Rows are points. The window is the flat piece filled in between its corners: a triangle in 3 columns, a solid with four corners in 4, and so on. A path goes straight from each point to the next, and from the last back to the first. After which points does the path pass through the window?
In the rows, 128 means zero.

Window (3 x 3):
[[125 154 155]
 [ 96 159 110]
 [163  61 119]]
Path:
(1): [108 154 163]
(2): [142 202 116]
(3): [174 102  94]
(4): [113  91 138]
(5): [ 87 127 112]
(6): [126 165  79]
(7): [129 171  61]
(8): [ 91 151 127]
(9): [111 129 161]
(10): [157 167 127]
(11): [163  84 108]
(12): [144  29 158]
Through the window after points: 3, 7, 9, 11

Window (4 x 4):
[[113 180 111 105]
 [134  98 215 157]
 [147 121 167 165]
 [162  67 130 123]]
Path:
(1): [111  77 146 156]
(2): [107 119 179 150]
(3): [164 115 183 139]
(4): [192 132 219 163]
(5): [101  97 150 154]
(6): [127 112 120 137]
(7): [190 111 148 119]
(8): [144 138 187 121]
Through the window after points: 2, 4

Window:
[[ 95 142 120 120]
 [173 128 178  88]
 [133  61  51 135]
 [146 138 109  96]]
Path:
(1): [100  59 106 100]
(2): [136 128 101 140]
(3): [152 171 148 121]
(4): [121 129 139  66]
(5): [130  80  65 107]
(6): [150  70  79 173]
(7): [129 146 150 126]
(8): [113 107 105  70]
(9): [101  61  72 115]
(10): [159  96  69 131]
(11): [116 110 115 169]
(12): [145  95 112  53]
Through the window after points: 5, 7, 9

Window (6 x 6):
[[140 146 117 185 130 134]
 [198  95 136  84 151 134]
 [ 96 136 161 151 129 159]
 [ 52 118 103 201  90  89]
 [184 160 101  90 172  92]
 [ 96  86  90 154 162 118]]
Path:
(1): [164 123  77 118 129 125]
(2): [113 101  95 140 134 133]
(3): [101 100 122 191 200  81]
(4): [135 107 169 186 138  88]
(5): [138 116 100 137 124 169]
(6): [ 93 135  59 199 106 143]
(7): [108  79 163 115 153  69]
(8): [ 93 105 160 204 123  84]
(9): [106 133  97 171 113 158]
(10): [105 110  99 148 111 173]
(11): [106 105 148 176 146 118]
(12): [167 102 178 105 165 129]
(13): [168 117  94 108 128 138]
(14): [153  99  79  74 161 158]
(15): [140 129 168 184 142  71]
(16): [187 150 204 146 201 146]
Through the window after points: 2, 6, 12, 14

Window:
[[123  94 151 221 190 147 190 103]
 [105 129 149 126 146 141 249  83]
 [129 125 124 180 102 112 107 159]
 [ 87 137 140 124 126  66  85 136]
 [153  86 102  98 161 100 148 114]
 [185  91 144 133 168 139 113 110]
 [ 67 139 119  80 147 140 187 125]
 [158 152 116 102 210  82 138 113]]
Path:
(1): [116 109 153 177 135 120 132 181]
(2): [142 134 104 156 134 116 146  80]
(3): [114 144  92 136 117 109 129  98]
(4): [129  95 158 126 160 105 150 148]
(5): [113 125 166 137 123 101 115 163]
(6): [ 96 133  96 115 167  77 137  90]
(7): [107  97 124 156 130  94 124  26]
(8): [128 139 138 148 129 136 179 178]
(9): [163  43 169  97 184 109 174 140]
(10): [147 146 108 178 165 167 156  84]
(11): [ 88 128  99 112 121  92 160  65]
(12): [125 120 173 119 184 126 182 143]
Through the window after points: 1, 3, 7

Window:
[[134 102 123 150 141 169 109 189]
 [174 106  93 182 163 144  80 146]
 [ 67 141 167 134 116 139 123  44]
 [112 139 198  81  51  47  93  72]
 [177 102 110 115 118 116 140 120]
 [116 188 164 150 177 135 126 170]
 [ 99 139  83 149 192 132 107 181]
 [ 79 158 115 214 153 146 147 157]]
Path:
(1): [116  99 143 152 132 116  97 121]
(2): [104 102 136 182 154 121 149 147]
(3): [ 82 201 127 142 119 146 112 132]
(4): [ 78 177 115 162 131 152 115 131]
(5): [115 106 181 162 169  84 170 164]
(6): [143 129 168 150 224  64 134 121]
(7): [ 83 165  92 134  92 178 109 132]
(8): [144 161 100 105  87 115 121 118]
Through the window after points: none

Window, 9 rows:
[[ 68 180 114 135 152 204 142 134 160]
 [181  92 156  92 120 112 152 153 197]
 [ 78 193 140 107 120 101 141 123 144]
 [136 192 146 153 128 132 105 100 141]
 [111 215  76 105 163 103  81 110 138]
 [143  72 188 107 171  83 118 123 180]
 [100 196 104 136 140  99 114  78 203]
 [144  28 191 105  91 110  91 173 207]
 [141  49 143 153 119  92 143 165 171]]
Path:
(1): [115 162 135 134 133 112 119 143 174]
(2): [131 175 191 160 131 137 109 187 166]
(3): [109 101  94  82 115 102 125  56 169]
(4): [105 119  72 129 115 138 123  99 142]
(5): [130 180 152 125 141  93 107 146 185]
(6): [ 90 239 168 165 155 102 122 132 220]
(7): [132 114 114  81 132 111 113  91 147]
(8): [129 136 113 110 135 103 125 106 149]
(9): [131 189 134 116 150 119  97 143 176]
(10): [136 108 170 134 159  92 109 180 191]
(11): [145  84 111 127  85 134 169 105 152]
(12): [130 119 127 116  99 140 124  94 166]
Through the window after points: 2, 8, 10

Window (11 x 11):
[[147  70 162 179 130 176 184  13  53  86 142]
 [124 162 116 188 152 127 143 162 127 107 109]
 [149  39 175 124 177 112 176  77  95  71 178]
 [ 92  93 137 189 124  81  69 168 144 125  80]
 [131 127 188 103 135 105 126 153 138 174  69]
 [107 149 151 125 121 108  94 135 158 195 151]
 [178  92 158 114  99 109 136 111  78 100 158]
 [166  87 132 144 119 169 100 124 188 165  96]
 [119 146 104  76 134 178  66 102 155 164  84]
 [ 77 126 144 107  95 153 128 181 142 150 125]
 [146  69  91 139 143 147 203  67  45 138 143]]
Path:
(1): [164  97 165 127 159 156 117 129  91 130 117]
(2): [ 98  87 164 191 138 143  81 182  85 168 114]
(3): [154 154 117 111 136  88 172  97 171  83  98]
(4): [ 87 161 104 150  64  85 120  73 137  84  90]
(5): [139 110 157 145 175 142 121 170 131 175 147]
(6): [136  95 141 114 165 145 113 105  78 130 146]
(7): [128 111 151 137  84 102 184  95 159 114 107]
(8): [117  79 112 148  85  89 165  97 150  97 127]
Through the window after points: 2, 4

Window (11 x 11):
[[137  91 139 150 119  85 150 144 106 191 198]
 [108 121  34 137 113 118  67 123 154  85 100]
 [149 154 115 124 128 142 188 107  83  88 163]
 [ 98 135  89 131  92 128 140 193 121 102 116]
 [130  49 149 154  84 195 115 120 152  89 167]
 [151  64 148  96 181 128  45 117 100 169 126]
 [148  77 180 148  24  80 127  98 114  97 153]
 [ 98  81 191 173 115 108  73 164  89  81 182]
 [141  68  90 112 181  76 144 117 105 125  98]
 [ 44 115  21 117 118 180 103 153  88 140 136]
 [ 97 147 102 125 151 158 232  80 142 150 117]]
Path:
(1): [113 110 106 109 110 122 116 128 134 114 143]
(2): [149 103 149 192 175 200  98 106  72 159 120]
(3): [148  57  87 200  90 142 128 143 110  95  78]
(4): [ 93 136 114  54 143 123 126 103 130 153 194]
(5): [110 114 113 107 127 127 170  93 146 134 145]
(6): [121 126 118 180 127 143 181 129  88 150 120]
(7): [148  83 128 179 147 125  80 146  47 138 111]
(8): [ 88  92 147  80 107 109 121 114 175  98 182]
(9): [106 106 118 129 113 113  88 139 125  85 170]
(10): [119  87 111 184 116 127  99 132 104 120  85]
(11): [141 112 105 184 161 138 183 113  85 134  95]
(12): [ 96 125 118  89 103 131 167 101 155 131 170]
Through the window after points: 5, 7, 9, 11

Window, 12 rows:
[[149 152 117 121 143 183 174  73 131  90 198 130]
 [160 142 119 103 182  35  96 112 158 113 122 115]
 [112  65 206 151 154  77 108  93 125 159 110  85]
 [177 139 117  82  98 178 136 143  54 129 156 199]
 [108 150 243  97  78  98 153 188 173 212  83 141]
 [122 183 143 107 151 161 112 197 146  80 170 159]
 [166 139 197 136  98 142 116 134 164 124 144 120]
 [173  84 123 163 166 165 155 105 149 180 117  84]
 [117 155 163 155  91 153  91 113  55 171  32 138]
 [148 156  78 135  87  87 141 146 107 113 144 204]
 [168 105 177 106  92 144 192 126 107 115 102 220]
 [160 158 148 139 121 146 144 158  50 125 107 114]]
Path:
(1): [118  78 103  56 110 126 177 141 135  86 107 153]
(2): [149 216 212 176 144 136  89 166 106 181 149 141]
(3): [154 169 196 168 142 154 153  95 105 173 166 175]
(4): [139  89  86  82 100 118 136 167 118 103  63 132]
(5): [118  94 133  64  98 158 137 145 164 105 156  85]
(6): [172 163 160 149 148 103 144 126  97 137 137 192]
(7): [199 167 173 112 142 123 140 123 105 158 159 198]
(8): [128 116 148 123  85 161 127 151 125 119 115 109]
(9): [124 104 155 126  74 140 128 130 134 116 122 140]
(10): [165 166 167 123 143 126 136 132 124 156 122 162]
(11): [158 157 184 129 157 122 122 125 137 171 118 188]
(12): [128 117 147 141  78 135 143 141 122 111 106  91]
Through the window after points: 7

Window, 14 rows:
[[115 112  92  79 125  11 118  95  66  86 177  80 159  81]
 [ 82 101 130 119 142 206 130 133 172 133 143 103  83 136]
 [121 131 110  86 109 109  76 135 124 113 189 130 201 104]
 [ 78 136 146 151 111 158 128 175 141 144  70 111  97 198]
 [ 89 124  96 134  86  49 178 108  76   7 134 169 158 104]
 [151 106 135 137 106 156 105 140 207 147  94 147  74 145]
 [113  86 169 141 134 156 157 125 183 140  94 107 157 136]
 [111  74 120 136 167  90  99 140 122 112 179 136 142 159]
 [115  61  84  79  85  78 144 142 102  66 170  80 163 166]
 [134 145 117 194 132 167 142 150 191 101 108  86 113 158]
 [100 116  35 166 135 136 113 117 159 130  61 168 149 103]
 [170 160  53 118 170 155 139  94 133 167 101 194 150 134]
 [103 154  84 123 175 146 161 192 215 141  64 167 107 151]
 [129  76 120 122 116 112 147 214  84 120 157 102 127 114]]
Path:
(1): [122 106  95 142 113 104 130 143 132 130 157 117 174 138]
(2): [110 112 110  79 125 123 100 145 120  85 136 128 134 113]
(3): [155  19 115 145 110 192  63 137 164  42  80 106 127 116]
(4): [ 93 187 108 123 151  80 203 146 146 180 162 134 145 143]
(5): [ 74 105 111 143 105 117 207 156 156 148 150 144 122 119]
(6): [160  91 144 115 144 128  80 134 120  84  96  92 160 137]
(7): [134 105 113 123 141 127  98 155 135 114 121 115 144 150]
(8): [ 75 111 103 111  87 123 189 120 160 175 161 120 113 106]
(9): [116 130  83 125 115 139 160 146 190 151 137 150 105 130]
(10): [175 100 142 133 162 133  49  97  99 100  55 139 147 146]
(11): [123 109 108  85 150 108 102 159 143  68  57 116 121 114]
(12): [ 99 109 112 171  99 107 164  90 122 178 210 118 179 130]
(13): [109 128 109 144 118 126 162 126 127 167 139 112 102 134]
(14): [109  86 126 123 136 125 122 140 156  69 106 137 171 124]
(15): [107 102 102 109 145 157 130 148 135  60 100 133 127 138]
(16): [110 153 108 158 112  90 162 147 189 176 132 143 116 137]
Through the window after points: 1, 5, 9, 11, 13, 15

Window, 14 rows:
[[ 95 110 156 159 128 130 114 134  65 109 163 149  99 143]
 [137 100 130 111 151 151  71 138 163 168 169 112 110  68]
 [ 58 141 162 162 100  92  86  92 165 116 169 110 181 188]
 [ 64 194 163  94 110  32 143 172 137 143 112  98 176 169]
 [112 139  99  81 169 125 166 121 130 104 178 156  83 173]
 [ 75 142 112  91 148 107 164  85 122 116 133 197  36  94]
 [ 92 145 105 116 181 146  25 142 160 157  62 172 132  85]
 [105 114  99  93 109 143 102  93 115 123 150 100 179 136]
 [140 105 117 168 148 104 117 102 105 164 159 131 105 126]
 [164 139  87  99  47 108 125 145 130 133 121 103  64 110]
 [ 75  68 113 128  93 187 101 112 106 170 116 138 122 169]
 [135 168 150 119 158 164  98  80  96 144 134 119  62 122]
 [124 168 138 116 175 198 154 124 130 138 143 166 179 138]
 [181 143 119  12   7  58 112 128 131 150 140 129  88 144]]
Path:
(1): [116  81 157 102 146 112 115 116 154 105 141 129 100 155]
(2): [143 111 159  95 136  94 128 139 119 107 104  98 126 159]
(3): [ 82 157 111 130 109 134 125  94 122 155 192 156 110 127]
(4): [ 74 180  78 159  91  99 135 116 110 164 196 129 173 140]
(5): [123 113 135  94 116 114 104 118 130 125 123 121  91 132]
(6): [126 129 142  81 128  74 129 136 141 101  94  77 141 142]
(7): [ 59 191 143 121 112  91 120 157 128 178 154 152 147 148]
(8): [ 92 220  94 130 116 130 121 112  91 169 154 135 134 137]
Through the window after points: 6, 8

Window, 14 rows:
[[ 76  94  96 119 138  95  78 136 133 146 124  89  93  64]
 [143  81 195 123 150 122 180 190 125 128 124 126 107 148]
 [148 125 139 154 146 131  89 101 135  95 126 158 110  95]
 [ 90 121  94 126 154 118  73 127 125 127  86 127 179 148]
 [165 117 160 124 197 119 160 130 141 120 169 147 161  96]
 [163 152 118 152 143 141 115 145 125  98 146  93 147  75]
 [149 144 111 122 194 122 169 146 159 134 128 114  97 101]
 [ 79  96  99 129 185 167 167  92 139 151 123  78 150 134]
 [172  88 104 197 102 120  69 104 157 152 114 159 147  92]
 [ 63 176  89  85 154 145 118  90  88 191 113 104 189 158]
 [178 150  78 249 157  65 138  95 126 116 180 104  98 145]
 [150 115  87 117 111 121  91 128 142  97 150 120 128 113]
 [157 125 126 122 108  90 104 111 143  85 101 119 143  77]
 [125 103 130 130 135 124 181 174 115  91 127 151 130 102]]
Path:
(1): [144  96  86 140 175 115 123 114  77 104 129  92  87 112]
(2): [124 145 120 145 105 127  89 125 176 130 121 146 162 111]
(3): [112 181 122 117 121 123 179 141 153  84 191 136 123 117]
(4): [177  72 111 150 186 106  81 116 126 159  55 100 132  90]
(5): [157  88  93 156 145 100  79 140  67  63 116  89 134  71]
(6): [120 145 123 127 131 130 150 118 182 159 127 138 124 135]
(7): [ 73 130 146 159 136 115 141 118 186 103 154 128 137 126]
(8): [168 129  98 102 168 129 118 139  93 125 124 108 139 100]
(9): [128  73  97 133 146 106 137  98 101 128  98 112 113  65]
(10): [129 199 140 135 152 142  95 162 193 105 157 119 171 170]
(11): [110 134 183 129 156 106 115 153 180  93  99 135 185 133]
(12): [165 106  50 119 143 155 133  89  77 156 158 112  71  64]
(13): [175  93 107 160 135 122 106 107 125 129 125 129 136  92]
(14): [130 123 123 168 131 118  99 128 168 144 126 155 147 110]
(15): [ 81 127 134 134 142 132 138 128 140 140 152 121 146 134]
(16): [171 115 102 151 163 118 120 126 123 112 125 119 119  99]
Through the window after points: 3, 9, 13

Window (14 x 14):
[[131 111 119 134 102 136 154 103 140 119 127  91 137 177]
 [185 181 107 178 167 103 102 191 135  90 124 103 197 156]
 [162 101 126 113 131 140 148 136 151 145  96 132 124 101]
 [ 92 119 109 173 154 145 165  95  96 195  86  60 148 127]
 [135 140 128  97 124 178 120 106  89 165 128 132 171 135]
 [156 140 133 147 153 110 146  81 139 120 157 152  91 165]
 [ 64 121 128 196  86  60 138 153  51 136  56 120  92 125]
 [138  92  97 129 133 120 131 129 110 184 125  95 100 140]
 [188  78 106 170  26 148  73   7 197 129 129 110 151 117]
 [ 95 128 120 127 127  87 108 132 123 168  70 120 151 135]
 [120 207 106 170 143 161 187 154 170 162 183 158  98 163]
 [122  98 124 134 141 156 107 118 148 120 152 133 140 133]
 [127 126 174 123 146 135 113 149 111 179  99  84 133 128]
 [105 162 132  69 131 129  98 113 109 162 107  87 123  63]]
Path:
(1): [151 135 100 149 117 148 115 132 138 121 101 118 129 188]
(2): [129 128 136 134 129 118 141 120 126 140 132  90 152 126]
(3): [137 102 143 120 155  81 177 174 132 181 130 124 153 109]
(4): [122 145 138 144 120 159  95 112 113 147  98  93 112 142]
(5): [127 110  99 131 133 169  86 103 156 113 109 120 124 172]
(6): [129 130 130 151 105 111 157 120 111 178 114  94 155 107]
(7): [120 137 123 126 141  62 157 139 109 161 138 106 143 138]
(8): [118 135 132 141 135 198 109 146 110 140  70 122 109 117]
(9): [114 105 101 126 162 168 115 134 108 131  88 107  40 151]
(10): [140 155 129 129 103  85 131 120 128 181 145 102 197  98]
(11): [131 117 175 128  98  98 163 146 159 152 154 133 128 121]
(12): [126 127  74 146 141 164 104 104 105 149  84  84 142 135]
(13): [137 151 108 133 149 159 119 110 147 164 100 110 131 157]
(14): [131 120 142 146 121 110 152 144 118 132 166 106 151 111]
(15): [128 103 143 145  84  88 119  98 139 180 149 118 153 115]
(16): [133 127  97 135 180 175 124 129 102 112  71  80 131 149]
Through the window after points: 1, 3, 9

Window, 14 rows:
[[ 76 126 105 115  85 112  80  75  78 150 154 135 128  88]
 [ 85  70 124 154 164  90 142 101 166 169 156 121 125 134]
 [ 95  90 136  74 122  88 102 143 105 141  97  66 133 144]
 [ 31 120 108  88  99 130 105  94 148 170 150 135 139 143]
 [117 126  59 182 202 143  97 139 152  68 185 153 113  95]
 [ 85 150 114 156 157 153  88 136  47 146  95  75 128 158]
 [162  83 112  72 160 177 121  76  69  99  90 125 108 138]
 [164 139  83 143 144 164  84 148 100 139 150 171  69 145]
 [131 130 146 126 216 125 136 199  59  72 142 138 117 167]
 [159 249 134 115 177  36 108 163  85 121  87 119 166 129]
 [155 101  63 118 143  74  90  97  75  87 114 135 217 162]
 [138 113 191 112  67 149 156 138 138 111 142 105  92 178]
 [ 78  92 136  85  99 165  99 124 122 154 139 155 182  69]
 [138  76 153  59 163 114 174 123 113 144 158  38 159 159]]
Path:
(1): [147 111  81 121 146 110 141 161  83 115 118 128 122 135]
(2): [116 119 134 120 142 156  70  83 127 147 159 137 122 147]
(3): [119 127 165 145 163 103  37 132 112 118 190 118 160 127]
(4): [ 89  90  70  85  97 185 197 122 134 133  94 153 118  93]
(5): [130 111  41 107 151  94 144 151  76 122 123 130 174 131]
(6): [118 123 165 115 124 110  61  75 113 110 129 119 156 155]
(7): [150  89 178  63 167 117  55 109 146  81 159 134 155 178]
(8): [ 80 141  63 152 127 107 176 119  59 165 104  90 138  91]
(9): [ 79 135 109 131  75  88 173 155 102 126 139  99 135  82]
(10): [141 103 138  82 180 139  75 110  91 147 113 116 145 185]
(11): [173 155 103  91 233 129   8 133 134 169 178 158 113 122]
(12): [ 82  92 133 119 109 119 166 126  83 107 123 100 150 137]
(13): [ 48  96  76 113 109 134 159  95  74 111 112 107 130 110]
(14): [128 142 137 115 151 122  84 130 140 152 159 137 137 157]
(15): [138 122 137 116 150 156  85 118 105 129 135 121 131 162]
(16): [ 99  94 104 103 153  87 166 159 104 108 120 119 160 110]
Through the window after points: 1, 3, 5, 11

Window (14 x 14):
[[181 143  69 152 126  55 133 124 143 145 145 117 175 100]
 [120 148 221 129 143 149 149  98 112 162 118  85 119 133]
 [132 161 105  79 139 101 154 159 160 160 114  49 180 119]
 [137 141  38 154  89 113 154 138 111 119  72 157 179 122]
 [135 186 158  89 131 117 179  89 154 120 116  57 101  64]
 [133 148 144 115 189 138 209 126 127 111 168  60 166 104]
 [114 158  30 148  97 140  80  94 133 125 136 120 167 131]
 [128 178 163  91 134 104 170 108 155  99 143  92 123 173]
 [ 61 123 116 151 199 111  77 133 126  91  92 149 126 139]
 [ 90 129  34 135 107 112  95 133  68 151 122 160  77 148]
 [120 130 162 148 120 112 179 143 171 107 140  26 126 117]
 [ 16  97  78 148 152 124 104  97 157 155 119 206 108 152]
 [ 35  70 118 122 139 131  62 159 119  94 144 228 147 118]
 [114  72 138 102 198 180 106 146 187 112 116 152  88 151]]
Path:
(1): [ 90  93 130  62  79  88  97  67  90 111 129 114 118 161]
(2): [156  50 126 105 134  82  94 118 124  69  98 102 103 150]
(3): [ 77 149 123 129 177 151 137 134 154 132 134 142 134 128]
(4): [108 204 111 127 177 162  79 176 183 112 140 111 100 134]
(5): [104  49 136 109 112  81 175  96  75 122 112 128 182 107]
(6): [128  60 127  99  98 134 152  76  84  83  73  85  82 143]
(7): [108 172 126 132 181 127 120 146 188 155 153 140 144 113]
(8): [113 160 115 134 147 107 137 135 146 126 121 136 113 133]
(9): [120 105  85  81  83 115 132  64  95 126 160  65 163 151]
(10): [117 127 106 117 144 120 137  87 138 133 119  93 140 127]
(11): [124 192 140 130 144 118 165 169 143 117 126 102 106 124]
(12): [107 242 157 108 159 115 113 186 193 119  97 129 139 160]
(13): [101  53  88 123 139 124 128 113 118 128 146 125 146 124]
(14): [ 85  54 114  55 163  94 150  65 167  86  96 138 122 166]
(15): [101 199  76 208 122 144  69 183  91 161 149 138 147 122]
(16): [121 156  64 180 159 139 145 167 161 135 114 133 169 122]
Through the window after points: 2, 6, 8

Window, 14 rows:
[[ 96 163  99  94  85 126 199 160  86 182 101  86 190  85]
 [143 158 180  59 163  90 118 143 106  96 124 199  96 128]
 [168 206 125  87  54 120 171 138 147 109 126  95 111 192]
 [ 87  84 106 230 125  47 158 142 162  98  39 114 104 167]
 [131 103 110  45 117 104 162  41  72  71  90 113 183 151]
 [174 178 155 193  54 228 189 129  74 119 180 156 140  95]
 [131 153  60 136 132 206 143 153  65 151  95 113  94 122]
 [139 169  92 155 141 146 220  85 109 158 134 167 115 154]
 [111 179 152  91  67 106 176  47 147 112 175 124 102 115]
 [ 41 175 140 144 186 150  88  51 114 109 107  97 205 106]
 [118  85  95 144 161 112 174 122 128 103 156 103 129 179]
 [172  85 104 149 163 169 155 144 151 133 118 141 146 106]
 [116 125 207  97  64 156 163  87 132 171 178 178 170 128]
 [178 117 115 169 136  78  94  95 126 102 142 133 118 171]]
Path:
(1): [170 128 169 156 177 179 137 128 116 144 108  94 127 100]
(2): [146 143 147 157 166 149 166  98  95 156  92 124 129 118]
(3): [ 97 139  95 114 115 139 127 115 133  97 142 124 144 132]
(4): [122 109  97 138 101 142 162 111 132  95 136 146 138 152]
(5): [192 138 165 142 210 113 127 103 123 145 111 106 112 125]
(6): [132 115 165 169 140 103 191 100 121 101 128  75  53 135]
(7): [123 136  94 145 120 116 143 122 125 110 101 138 154 146]
(8): [116 114 103 102 103 130 149  76 112  96 129 153 164 136]
(9): [146 142 154  99 120 123 180  85  94 135 119 118 144 149]
(10): [154  97 247 152 156  92 197 103 117 150 112 124 133 162]
(11): [129 133  90 126 123 145 140 120 115 111 130 144 145 132]
(12): [ 67 159  71 146 105 170 108  87 130 152 199 213 183 126]
(13): [158 140 146 118 137 114 176 141 111 113 103 101  94 147]
(14): [167 142 108 137 148 149 198  95  91 173 114  84 109  96]
(15): [ 64 159 121 103  94  94 103 164 126  47 121 199 159 184]
(16): [103 143  98 116  88 103 155 114 106  98 128 174 151 158]
Through the window after points: 2, 8
